Each row of a before or after table is a point. The points were changed in one or more steps. Then noise was added and the rows were shuffled. The steps act on columns, c1 being the first. What was done? A step turns or swaps two columns, mirrors them in a line or flattens them onto one, adds a multiple of one to another, or multiplies or shifts one. Angles are multiples of 10 degrees, from the lower column toward the higher: turns from -170 to 170, lines from 10 to 170 but not 90. Use the fewest steps. Two steps may share a column if one is a turn and the other turns, adds or multiplies; they go together, in the order done. Otherwise the lowest column goes first.

Before (9 x 3):
[[-24  -4 -10]
 [  3 -15  50]
 [-31 -19  -8]
 [ 15 -12 -25]
 [-15  10   3]
 [-31  29  38]
 [ 41  10  37]
 [-31 -19  50]
 [ 16 -19 -55]]
After:
[[-32 -20   8]
 [-22 -10  -2]
 [  2  28  42]
 [-17  10  -5]
 [ 14 -30  -6]
 [-30  27  48]
 [ 42  37  18]
 [-30  48  -2]
 [ 17 -54 -19]]
Steps: turn c2 and c3 by -50 degrees

Before (12 x 6):
[[-15  22  78  32 -13  14]
 [ 10  26  13 -27  -5  18]
 [  4 -10  10   3 -18  21]
 [-72  26 -31  34  -1  -2]
 [ 21  25 -31  26 -43 -24]
 [ -2  28 -30   3 -59   9]
 [ 18  13 -14 -51  -2 -29]
 [ 16  27  -8  31 -48 -46]
 [-32 -21  25   3  -2  31]
 [ 15  26 -12  13 -31  28]
 [-12 -46 -27  31 -21  30]
 [  3  -4  -2  33  -1  31]]
After (12 x 6):
[[  5 -10  17   3  32 -16]
 [-12 -47 -15  31  30 -37]
 [ 15  27  -1  13  20 -30]
 [  3  -3   9  33  50 -30]
 [ 21  24 -38  27   7  12]
 [ -1  28 -25   3  -9 -18]
 [ 16  27 -23  32   2  41]
 [-72  26 -30  34  49  -9]
 [ 18  12 -23 -52  47  22]
 [-32 -20  35   5  47 -20]
 [-15  21  78  32  37  13]
 [ 11  26  18 -28  46 -11]]
Steps: mirror c3 and c6 in the line at 10 degrees; shift c5 by 50

Before, 8 rows:
[[-26 -15  28   3  10  21 -15  47   5]
 [ -4 -43  61   6   8  -1  55  18  -1]
 [ 45  12 -42  -9  -3  -6  22  67  21]
 [ 12   1 -23 -47 -10  31   6  10   9]
 [-25 -15 -89 -28  39 -14 -16 -17  19]
 [-16   9  10 -29   8 -26 -40  -3  16]
 [ 41 -29  -4  -7 -30  33  24 -12  32]
 [-28  24 -15  -8  31 -14   1  -4  31]]
After, 8 rows:
[[ 41  23  -7 -19 -29  31  24 -12  32]
 [ -4  20  59 -40   8  -2  53  18  -2]
 [ 43   0 -44  14  -4  -6  19  63  23]
 [ 12  33 -25  32 -13  32   5  10   9]
 [-14  18  10  25   5 -30 -40  -4  16]
 [-31 -11 -16  24  37 -14   0  -6  32]
 [-22  33 -87   9  39 -15 -19 -17  22]
 [-25   7  27 -14  10  23 -10  47   7]]
Steps: turn c2 and c4 by 130 degrees

Before, 9 rows:
[[ 34  21  26 -40  13  -9 -22 -23 -39  -2  -2 -55]
 [ 30  11   0  -3  -5   6  11   8 -41  60 -21 -34]
 [-29  -9 -30  19 -15  -9 -28 -14 -27  29  25 -63]
 [-25 -16 -48  25  12  50   6   5 -18 -29  33  39]
 [ -7  -6 -29  25  61  -7   2  23  25 -21  30  35]
 [  3  14 -17  28  18  44  -6  44  19 -36  25   9]
 [  8  11 -30  20   1  -5 -16  41   0 -23  28  57]
 [ 60 -33   7 -12   9 -26  -6  -2 -19 -13  17 -57]
 [-11   1 -78  -5  33  -2   9  54  14 -31  36  23]]
After:
[[  0  18 -33  13  -3  -4 -13 -25   0 -23  27 -66]
 [  3  -8  -1   0  20  10   8  -6 -42  57 -22  29]
 [ -2   0 -28  16  32  -6   0  31  25 -21  30 -61]
 [ -1 -31   6  -7  30 -12  -7   5 -17 -15  17  46]
 [  1  21  26 -27  19  -4 -23  23 -38  -1  -3  52]
 [  0  11 -79  -4  40  -2  11 -11  16 -31  36 -52]
 [  0 -18 -29  15  13 -14 -28  -2 -29  29  24  65]
 [  7  -7 -47  20  -9  43   5   8 -17 -27  34 -38]
 [  9  24 -19  20  35  41  -5 -16  19 -35  25 -31]]
Steps: flatten c1 and c6 onto the line at 80 degrees; add -0.3 times c10 to c2; multiply c4 by 0.7; turn c5 and c8 by 130 degrees; turn c5 and c12 by 150 degrees

Before, 14 rows:
[[ 20   5  -5  20 -22   3   5 -35 -11  31 -51 -16 -10  19 -16 -29 -32  63]
 [ 16  24  30   3  19 -22 -31   4 -46   9  23  12  15 -40 -21 -15  46   6]
 [-35  12  -4  23  -5  16 -10   2 -30  23   8 -23 -12   0 -28 -63  19  28]
 [ 15  13  -7   5  -7  42  17  20 -50  -3 -22  25  13 -41  -6  15 -20  -8]
 [ 42  -6 -28 -32  24  41  -4  11 -45   8  10   5  22 -20   7   6  26 -18]
 [ -4  14 -26  15 -54  -6  -4 -34  -1  53 -27  -3 -47  24 -27  -8 -33  12]
 [ -7 -14   5   3  -2  -1  -5   9 -31  26  25  -2  34 -16 -64  -6  25  36]
 [ 17  14 -50  66 -37  -4  14 -38 -19  20  11  31 -33  29  -2 -22  -8  38]
 [ 11 -12   5  19  21  -4  -8  25 -38 -23  12  -9  29   1  -8   7  17 -29]
 [ 20   2 -23 -33 -16   0  21  24 -68  -6 -27  26  16   3  -9 -18   5  -8]
 [ 19  -8   7  -3   3  -9  10  -9 -32 -25  42 -19  12 -50 -37 -31  25  -6]
 [ -8 -14 -28  27 -68  17   9 -49 -14  11 -39  24 -24  18  24   1   6  26]
 [-28  24 -60  25 -33 -15   7 -48   6  29 -31  11   4  11   6 -22 -25  32]
 [ 13   8  31 -18   0  18 -10   4 -36  -6  48  15  40  -6 -11 -24   1  -6]]
After, 14 rows:
[[  15    4   -8   13   22   40   17   21  -50   -2  -22   26    7  -38
   -14   14  -19   -2]
 [  15   -2   29    3   55  -23  -32    5  -45   10   23   10   11    5
   -32  -16   47    7]
 [ -34  -14   -4   25   -6   16  -10    0  -30   22    9  -23   -2   -7
   -27  -63   19   49]
 [  41    0  -27  -44   46   41   -3   11  -47    8    9    6   10   24
    11    7   25  -48]
 [  -7  -57    6  -13    9   -1   -4   11  -33   25   25   -2   36  -13
   -30   -6   26   33]
 [  10  -13    4   47   26   -3   -9   26  -36  -22   11   -8   26   32
     5    7   18   -8]
 [  11   -2   31  -26    5   18   -9    4  -38   -6   49   15   35   -3
   -13  -23    2  -23]
 [  17    9  -49   95  -70   -4   15  -39  -20   21   10   31  -37  -38
   -12  -24  -10   98]
 [  -4  -12  -26   20  -89   -7   -3  -34   -1   54  -25   -3  -47  -67
   -29   -9  -34   26]
 [  -8   10  -27   34 -100   19    8  -51  -15   12  -38   22  -21  -93
    26    2    7   50]
 [ -27   19  -60   27  -50  -14    6  -46    4   28  -32    9   13  -46
   -14  -22  -25   52]
 [  21   -8   -6    3  -42    1    6  -35  -10   32  -50  -15  -16  -19
   -13  -30  -33   76]
 [  20  -34    4   -2   40   -8   10   -9  -32  -26   42  -19    5  -27
   -17  -32   25   -9]
 [  20   -4  -24  -54  -23    0   20   26  -68   -5  -26   27   11  -21
    -7  -18    3  -41]]
Steps: add -0.3 times c1 to c13; turn c2 and c15 by -50 degrees; multiply c4 by 2; turn c4 and c18 by 30 degrees; multiply c5 by 2; turn c5 and c14 by 50 degrees

Before (14 x 24):
[[-20  24 -31  57 -33  31  38 -68   9 -12 -12   6  -9 -11 -76 -28  21  28
   15  39 -35 -63 -20 -23]
 [ 12   4   6 -16  10 -13 -14  11   3  22  13  15 -13 -24  -2   4 -21   9
  -28 -60 -54  39  48 -12]
 [ 23  15  50   4  -8   2 -23  47  -7  -6  20 -15  17  38 -22  -6  -4 -23
    5 -42 -39  -8   7  -5]
 [-14  13  15   1  -8 -11 -12   5   8  15  20   7   4  23  39  21 -10  -3
   26 -40  16  14  34  10]
 [ -6  39 -58  17   7  14  19  -5 -12 -16 -13   1  15 -24 -52 -14  78  38
   16  37 -25 -39 -18 -32]
 [ -2   1   1  -2  14  12 -12  13  -2  13 -11 -28 -10 -20  14 -22   3 -43
  -21 -48 -14 -16  34  39]
 [ -1 -20  15  -8  17 -10 -12  24 -23  18  39  36 -27  -3  35  15  -7 -43
  -15 -54 -28 -24   2 -18]
 [ 25  51 -36  44  24  36 -19 -43   4 -24 -14  22   1  14 -74   7  24   2
  -11  40   7 -38  -4 -32]
 [ -3  15  35 -14  41 -53  11  31   7   5  23  23 -13  -8  -5  18 -20 -45
   13 -23 -33  -1  50  24]
 [ 12  35  15 -12   6  15 -26  25   1 -16  46  31  15 -45  29   4 -37 -32
   17 -29 -40   2  23  19]
 [  0 -20  35   5   5 -28  -8  21 -22  16  30  -9  45  -9   7  12 -30 -24
  -43 -14  -2  17  -3  23]
 [ 24   0  11 -10  41  18  18 -33  31  -7  11  -1 -36 -46 -28 -57  26  12
   32  19   0  11  -9 -42]
 [ 11  27 -33  53 -44  14  -2 -40 -25 -23  -2  14 -20 -37 -87 -16  64 -13
   27  37   4 -14   6 -35]
 [-43  18  45 -18   1   2 -18  37   4 -14  36  -8 -25  -3  -6  38 -12 -19
  -37 -48  -6  15  -6  33]]
After:
[[  30   35   14   -3    6   35  -26   26    1  -17   45   33   14  -46
    29   11  -46    7  -18   -7  -41    2   25  -19]
 [  -5    1    0  -20   15   47  -12   12   -2   14  -10  -28  -10  -20
    14  -10   -9   -2  -11  -51  -13  -16   34  -37]
 [  -2  -21   15   10   18    6  -13   26  -23   19   38   37  -27   -2
    37   14  -20   42  -15  -49  -27  -24    3  -22]
 [  -8   16   34    8   41   -8   12   31    7    5   25   23  -13   -8
    -6   20  -31   11   -7   -7  -33    0   50  -71]
 [ -14   40  -58   -2    7  -21   17   -5  -12  -17  -13    2   16  -25
   -52  -21   52    0   70   13  -24  -38  -18   47]
 [  30    2    5   -3   10  -20  -13   11    3   20   14   16  -14  -24
    -1   16  -22    3  -35  -56  -53   39   47    3]
 [  56   16   51   -4   -8   11  -23   47   -7   -6   20  -16   17   38
   -22   -7  -26   20    0  -33  -39   -8    7  -10]
 [  60   -1   10  -54   39  -10   19  -33   30   -8   10    0  -36  -47
   -29  -20    3   24   39   20    0   11  -10   39]
 [  28   27  -33   13  -44    2   -1  -41  -26  -23   -2   15  -21  -37
   -88  -54   37   35   67   23    4  -15    6   20]
 [   0  -20   36   13    5   -1   -8   22  -21   16   30   -9   45   -8
     7    0    5   -2  -50  -19   -2   17   -4  -43]
 [ -34   13   15   19   -8   -4  -13    6    8   15   20    7    4   23
    39    9  -43   -6    9  -22   16   13   33  -13]
 [  63   51  -36   28   24   14  -17  -43    5  -23  -13   22    1   15
   -74  -36   41   24   11   23    9  -37   -4   41]
 [-107   19   46   24    0   23  -18   36    5  -13   37   -8  -24   -3
    -6   34   -6  -13  -32  -52   -6   15   -6  -25]
 [ -49   23  -31    4  -33    2   38  -68   10  -13  -11    6   -9  -10
   -76  -63   21    0   25   33  -34  -64  -20   47]]
Steps: multiply c1 by 2.5; turn c4 and c16 by -60 degrees; turn c18 and c24 by 130 degrees; turn c6 and c24 by 40 degrees; turn c17 and c19 by 50 degrees; turn c17 and c20 by -30 degrees
